Each row is a point. The ring and each string are closed loops that go straight from each point to the next, and from the last back to the first. Before rounding, they use only three directions, however many columns there are. How many times does the string pass through the ring? Passing back the other way cancels.

Ring, 9 rows:
[[ 34 -30 -16 -48]
 [ 60 -15 -33 -56]
 [ 60  10 -46 -41]
 [ 37  23 -42 -20]
 [-14  28 -21   9]
 [-50  17   3  20]
 [-60  -2  16  16]
 [-49 -20  17   4]
 [-13 -34   6 -21]]
String (19 x 4):
[[ -4   5 -21   2]
 [ -8  15  -9 -15]
 [-21  40 -10  -4]
 [ -8  34 -14 -13]
 [ 15  49 -42   2]
 [ 47  28 -63   1]
 [ 34  -4 -46  -4]
 [ 27   7 -27 -29]
 [ 31   4 -28 -33]
 [ 23  -9 -29 -16]
 [ 73 -15 -57 -34]
 [ 77  -8 -55 -44]
 [ 33  -6 -34 -22]
 [ 28   6 -27 -31]
 [ 42  26 -32 -44]
 [ 22  31 -23 -37]
 [ 21  41 -36 -15]
 [  4  36 -38  13]
 [ -5  15 -30  17]]
Times through: 2

Ring, 10 rows:
[[-11  54  12  11  10  17   1 -15]
 [ -4  46  39   6  -3   0   5 -43]
 [ -5  30  57  -4 -12 -10   5 -58]
 [-13   0  73 -22 -21 -16   4 -62]
 [-19 -17  70 -29 -21 -12   6 -44]
 [-23 -28  54 -28 -16  -1  13  -6]
 [-25 -23  29 -20  -5  13  17  31]
 [-28   1   0  -8  11  30  11  49]
 [-28  20 -10  -2  17  35   4  40]
 [-21  43  -7   6  18  31  -2  15]]
String, 18 rows:
[[ -27   42   11   -7   12   22  -16  -28]
 [ -15   75    3   13   17   23  -14  -35]
 [   4   72   21   24    6    8    8  -30]
 [  14   53   40   24   -5   -4   24  -23]
 [   1   41   66   -1  -15  -16    3  -79]
 [ -19   18   72  -26  -17  -15  -14  -96]
 [ -24    6   73  -32  -19  -14  -15  -91]
 [ -16   -3   95  -35  -30  -28   -7 -106]
 [  -3    2   81  -15  -26  -23   14  -60]
 [  -5   12   51   -4  -12   -5   17  -21]
 [ -16   14   41  -11   -6    3    4  -27]
 [ -18   28   54  -16   -9   -5  -11  -73]
 [ -11   47   44   -3   -4   -1   -8  -68]
 [ -16   34   28   -3    2   10   -2  -29]
 [ -10   31   22    5    3   12   11   -1]
 [   0   53    1   25   12   21   20   25]
 [ -10   65  -14   23   22   32    5   19]
 [ -24   61   -9    7   22   32  -14  -10]]
Times through: 0

Ring:
[[ 29  27 -36 -33  -1  19 -40  -1 -16]
 [  9  32 -40 -40  -7   1 -34 -15 -20]
 [-31  20 -21 -31 -18 -23 -12 -28 -15]
 [-50   3   3 -13 -23 -31   5 -26  -6]
 [-48 -12  21   1 -23 -23  10 -17  -2]
 [-20 -22  26   3 -19  -1  -2   0  -9]
 [ 16 -15  12  -5 -11  22 -23  12 -16]
 [ 36  10 -18 -20  -1  29 -38  10 -15]]
String, 17 rows:
[[  8  21 -39 -66 -24  -4 -46 -21 -62]
 [ 21  39 -63 -82 -19  -1 -59 -25 -67]
 [  4  48 -52 -37   0  -4 -30 -21  -2]
 [ -8  22 -18 -10  -3  -2 -13 -10  10]
 [ 27   9 -23 -40 -13  18 -43  -1 -40]
 [ 59  15 -35 -46  -4  39 -60  12 -44]
 [ 66  12 -31 -40  -1  46 -61  18 -39]
 [ 54   4 -25 -48 -11  37 -59  11 -55]
 [  0  12 -10  -9  -4   5 -16  -4   4]
 [  6  25 -20  -3   5   9 -15  -2  21]
 [ 45  37 -51 -43   3  26 -52   0 -21]
 [ 53  39 -66 -76  -8  24 -71  -8 -61]
 [-10  42 -43 -32  -4 -12 -21 -24   0]
 [-30  19 -10  -2  -6 -16   1 -18  20]
 [-13  12 -12 -20 -13  -7 -15 -14 -10]
 [-10  18 -29 -52 -23 -13 -32 -24 -45]
 [-12  27 -43 -71 -28 -21 -39 -34 -61]]
Times through: 1
String (34 x 9):
[[-48  -6   7 -24 -32 -30  -2 -27 -29]
 [-22  -4  -2 -34 -28 -14 -18 -18 -41]
 [-19   6  -3 -13 -14  -8  -9 -12  -6]
 [-43  10   2   1 -13 -24   8 -21  16]
 [-66  13   0  -4 -19 -42  17 -34  14]
 [-57  16 -15 -36 -30 -43  -3 -41 -25]
 [-39  20 -23 -41 -25 -32 -13 -35 -28]
 [-50  32 -25 -24 -15 -38   1 -38   4]
 [ -9  32 -46 -65 -23 -18 -37 -32 -50]
 [ 15  27 -48 -72 -22  -1 -52 -21 -64]
 [ 10  20 -33 -48 -16   2 -39 -14 -40]
 [ -9  16 -16 -19  -9  -4 -16 -12  -5]
 [-14  28 -23 -12  -2  -8 -10 -16  14]
 [ -2  40 -38 -20   2  -3 -19 -16  13]
 [ 47  44 -64 -64  -3  22 -63  -8 -42]
 [ 50  34 -57 -64  -6  25 -64  -4 -50]
 [ 22  13 -26 -41 -13  13 -41  -4 -38]
 [  3  18 -20 -22  -7   3 -23  -8  -8]
 [ 39  17 -38 -58 -14  21 -57  -3 -56]
 [ 42  35 -55 -61  -6  21 -59  -7 -45]
 [ 40  45 -64 -64  -4  16 -59 -12 -41]
 [ 40  40 -64 -73 -10  15 -64 -13 -56]
 [ 22  24 -41 -57 -15   8 -48 -12 -48]
 [ -3  13 -17 -27 -13  -1 -23 -11 -18]
 [  7  24 -39 -58 -19  -3 -42 -19 -49]
 [  1  24 -41 -65 -24  -9 -43 -24 -58]
 [ -5  11 -19 -38 -19  -5 -28 -15 -34]
 [-31  14  -5  -4 -10 -16   1 -17  12]
 [-50  16  -3  -1 -12 -30  11 -26  19]
 [-75  13  -1 -14 -26 -51  16 -42   2]
 [-70   6   5 -11 -26 -45  15 -36   0]
 [-67  10  10  14 -12 -38  26 -28  35]
 [-70   6  12  11 -16 -40  25 -29  27]
 [-83  -4  18  -3 -31 -52  24 -37   1]]
Times through: 3

Ring (9 x 12):
[[-55  11 -16  31 -38  39 -15 -47  10 -16   9 -25]
 [-59   4 -20  -9   5  25 -26 -18  -6 -33   4 -47]
 [-26  -9 -18 -43  43   0 -25  22 -22 -40  -2 -46]
 [ 25 -19 -11 -49  51 -22 -11  52 -30 -33  -5 -21]
 [ 53 -21  -5 -31  34 -27   0  54 -27 -21  -5   3]
 [ 66 -15   2  18 -16 -15  15  28 -11   1   0  34]
 [ 48  -5   2  51 -53   5  18  -7   5  11   5  40]
 [  4   6  -5  64 -70  29  10 -41  17   8   9  23]
 [-32  11 -11  53 -60  39  -2 -52  17  -3  10  -2]]
String (27 x 12):
[[ -1  -8 -15 -24  21   1 -11  14 -13 -27  -1 -23]
 [-13  -6  -7  -4   7   2 -16  15 -17 -23   2 -19]
 [ 18 -21 -11 -57  63 -26 -18  61 -36 -38  -6 -29]
 [ 66 -33 -12 -85  89 -47  -6  91 -43 -39 -12 -17]
 [ 95 -36 -14 -87  86 -51   8  89 -37 -34 -14  -2]
 [ 63 -22 -11 -41  40 -27   6  50 -22 -22  -6   3]
 [  9  -6  -2  15 -12   1  -5  12 -12 -11   3   2]
 [ 28 -12   4  12  -4 -12  -3  33 -20  -9   1  11]
 [ 91 -31  -3 -47  51 -45   9  80 -34 -19  -9  16]
 [ 83 -30 -10 -62  63 -41   7  74 -31 -26 -10   4]
 [ 42 -19 -12 -39  38 -20   0  42 -21 -25  -5  -7]
 [ -1  -7  -3   5  -1   0 -12  17 -17 -17   3  -8]
 [-17  -7  -3  -3  11  -2 -21  25 -23 -24   2 -21]
 [-13 -17 -23 -84  83 -16 -28  50 -34 -53  -7 -58]
 [-20 -11 -26 -63  58  -2 -22  23 -20 -46  -4 -52]
 [-18  -4 -18 -21  16   9 -14   2  -9 -29   1 -30]
 [-24   0 -11   8 -10  15 -14  -8  -6 -20   4 -19]
 [-42   6  -5  34 -32  24 -18 -19  -4 -14   8 -16]
 [-83  15 -20  24 -31  46 -25 -53   9 -24  10 -44]
 [-62  11 -31  -1 -15  44 -15 -55  15 -29   6 -45]
 [-41   7 -20  12 -21  32 -11 -37   8 -21   6 -27]
 [-15   0  -9  18 -20  16  -8 -11  -2 -14   5 -10]
 [-39   6  -7  33 -33  26 -15 -24   0 -13   8 -15]
 [-86  15 -11  40 -41  43 -29 -46   4 -19  12 -37]
 [-87   9 -29 -19  10  38 -33 -36   0 -42   5 -67]
 [-45  -2 -26 -38  30  16 -24  -6  -9 -41   0 -53]
 [ -9  -5 -15 -14  11   6 -11   5 -10 -25   1 -22]]
Times through: 5

Ring (8 x 14):
[[ 11 -13  41 -20 -15 -16  49  33  25   6  34  28  29 -38]
 [ 25  -9  25 -38   4 -21  36  49  50   6  32  25 -11 -35]
 [ 31   1  -4 -42  21 -25  14  44  55   3  24   4 -46 -17]
 [ 24  13 -33 -29  28 -26 -11  12  32  -4  10 -28 -60  16]
 [  6  16 -39  -2  15 -24 -21 -29  -9  -9   0 -50 -32  42]
 [-14  11 -18  23 -10 -16  -3 -51 -43  -8   2 -47  21  40]
 [-22   4   5  29 -25 -11  20 -46 -49  -5   9 -32  53  21]
 [-12  -8  37  11 -31  -9  48  -7 -20   2  25   6  64 -18]]
String:
[[ 28   3 -14 -24  15 -37 -29 -13  15  -7   7 -19 -34  36]
 [ 14  21 -56  -6  26 -31 -45 -40  -8 -12  -7 -62 -55  63]
 [ -8  32 -75  14  25 -17 -30 -49 -28 -12 -10 -87 -49  61]
 [ -7  29 -67  11  22 -16 -22 -40 -23 -10  -7 -78 -44  52]
 [ 17  20 -55 -11  28 -31 -42 -31   0 -11  -5 -58 -60  57]
 [ 27   5 -18 -24  17 -34 -25  -8  18  -6   7 -21 -39  31]
 [ 19   2  -6 -19   8 -27  -4   0  16  -3  13 -13 -20  14]
 [  3  14 -27  -9  14 -14  12   4   9  -2  12 -34 -28   6]
 [ 22  19 -47 -35  39 -18   4  36  49   0  14 -33 -82  -2]
 [ 43   6 -21 -59  40 -27   6  62  80   3  24   1 -85 -19]
 [ 42  -8  14 -50  16 -34   4  41  59   2  26  21 -37 -13]
 [ 21  -4  12 -26   3 -24  16  21  29   1  23   6  -9  -9]
 [  4   2   7 -13  -1 -11  39  24  19   4  25  -3   2 -23]
 [  5  -6  31 -21  -8  -6  67  52  35   9  38  22  17 -55]
 [ 16 -19  59 -31 -17 -12  72  62  46  12  45  50  33 -67]
 [ 23 -19  50 -31 -14 -24  39  37  36   6  35  40  24 -35]
 [ 25 -23  61 -33 -17 -24  46  43  40   8  39  50  32 -43]
 [  7 -16  55 -21 -21  -9  72  50  32  11  42  40  42 -61]
 [  2  -5  25 -13 -11  -9  53  30  19   6  31  12  22 -36]
 [  9  -2  13 -15  -3 -18  27  15  16   2  23   1   6 -13]
 [ 27 -10  24 -32   1 -28  17  26  36   2  26  19  -5 -14]
 [ 42 -13  27 -54  12 -31  21  58  69   6  33  35 -30 -32]
 [ 37  -1   1 -53  25 -24  24  65  74   6  30  16 -55 -34]
 [ 26  12 -28 -42  34 -18  19  53  61   3  22 -13 -71 -21]
 [ 38  12 -35 -48  40 -29 -11  38  61  -1  15 -18 -86   4]
 [ 19  23 -58 -27  40 -21 -12  15  34  -4   7 -48 -83  18]
 [  0  21 -45  -5  20 -13   3  -5   4  -4   7 -50 -41  18]
 [ 12   7 -15 -12   9 -24  -3  -6   7  -4  11 -24 -20  18]]
Times through: 0

Ring, 9 rows:
[[  1 -52  21  11 -14  31  10 -37 -37   6  20   2 -18  28]
 [  2 -48  -2  24 -30  55  26 -34 -54  11   1   9  -8  38]
 [ -2 -24 -31  14 -26  56  47 -39 -65  13  -8  16  -7  25]
 [ -4  -3 -34  -2  -5  33  26 -20 -60   1 -22  14   4   8]
 [ -4   1 -10 -14  17   1 -20   9 -43 -17 -30   4  16  -2]
 [ -7   7   9 -35  42 -31 -35   5 -25 -23  -9  -3   5 -20]
 [-13  16  10 -57  56 -45  -7 -33 -16 -13  29  -2 -24 -40]
 [-14   6  11 -55  48 -35  24 -65 -16   1  57   1 -46 -38]
 [ -9 -19  19 -31  25 -10  22 -61 -22   5  51   1 -41 -14]]
String, 24 rows:
[[ 10 -85  38  45 -42  57 -18 -10 -41   3  -4  -1   2  63]
 [ 13 -94  26  63 -63  83  -3 -12 -54  10 -13   4   7  79]
 [  8 -70   5  48 -51  75  11 -17 -59  10 -17   8   6  62]
 [ -3 -27 -35  14 -31  64  69 -60 -67  22   7  19 -20  26]
 [ -6  -9 -35  -5 -10  40  61 -58 -59  16  11  17 -21   6]
 [  0 -26 -12  10 -14  37  12 -17 -53   1 -15   9   3  23]
 [  2 -25 -22  20 -23  49  10  -5 -62  -1 -34  11  15  31]
 [ -7  15 -71  -1 -15  53  67 -37 -80  12 -29  24   2   5]
 [ -6  12 -49  -6  -1  31  28 -13 -66  -2 -36  16  12   2]
 [ -5  14 -36 -13  11  13   1   5 -57 -13 -41  10  19  -3]
 [-11  18 -29 -33  25  -1  30 -37 -45  -1   4  10 -14 -22]
 [ -5  -9  -1 -17  16   1  -4 -16 -37  -8  -2   3  -3  -3]
 [  0 -12  28 -15  31 -26 -81  47 -23 -37 -40  -9  32   1]
 [ -7  12  28 -44  60 -58 -80  37 -12 -41 -23 -12  20 -28]
 [-15  26  -3 -59  56 -42   5 -36 -22 -11  25   1 -23 -44]
 [ -8  -3  -2 -27  23  -5  12 -35 -34  -3  16   4 -18 -13]
 [-13  10 -10 -43  34 -14  33 -56 -32   2  33   6 -32 -28]
 [ -5 -17  12 -17  18  -3  -8 -20 -30  -8   9   0 -10  -1]
 [-14   2  22 -57  52 -42  11 -60 -10  -3  59  -3 -45 -38]
 [ -7 -21  31 -31  31 -21  -7 -39 -15  -5  39  -4 -29 -12]
 [-12 -17  25 -45  35 -22  36 -85 -13  11  79   0 -61 -26]
 [-12 -11   0 -36  21   0  59 -90 -29  18  66   8 -56 -20]
 [ -7 -13  -4 -20  12   9  30 -51 -38   6  26   7 -27  -5]
 [ -1 -36  14   0  -2  19   3 -28 -36   0  11   2 -12  16]]
Times through: 4
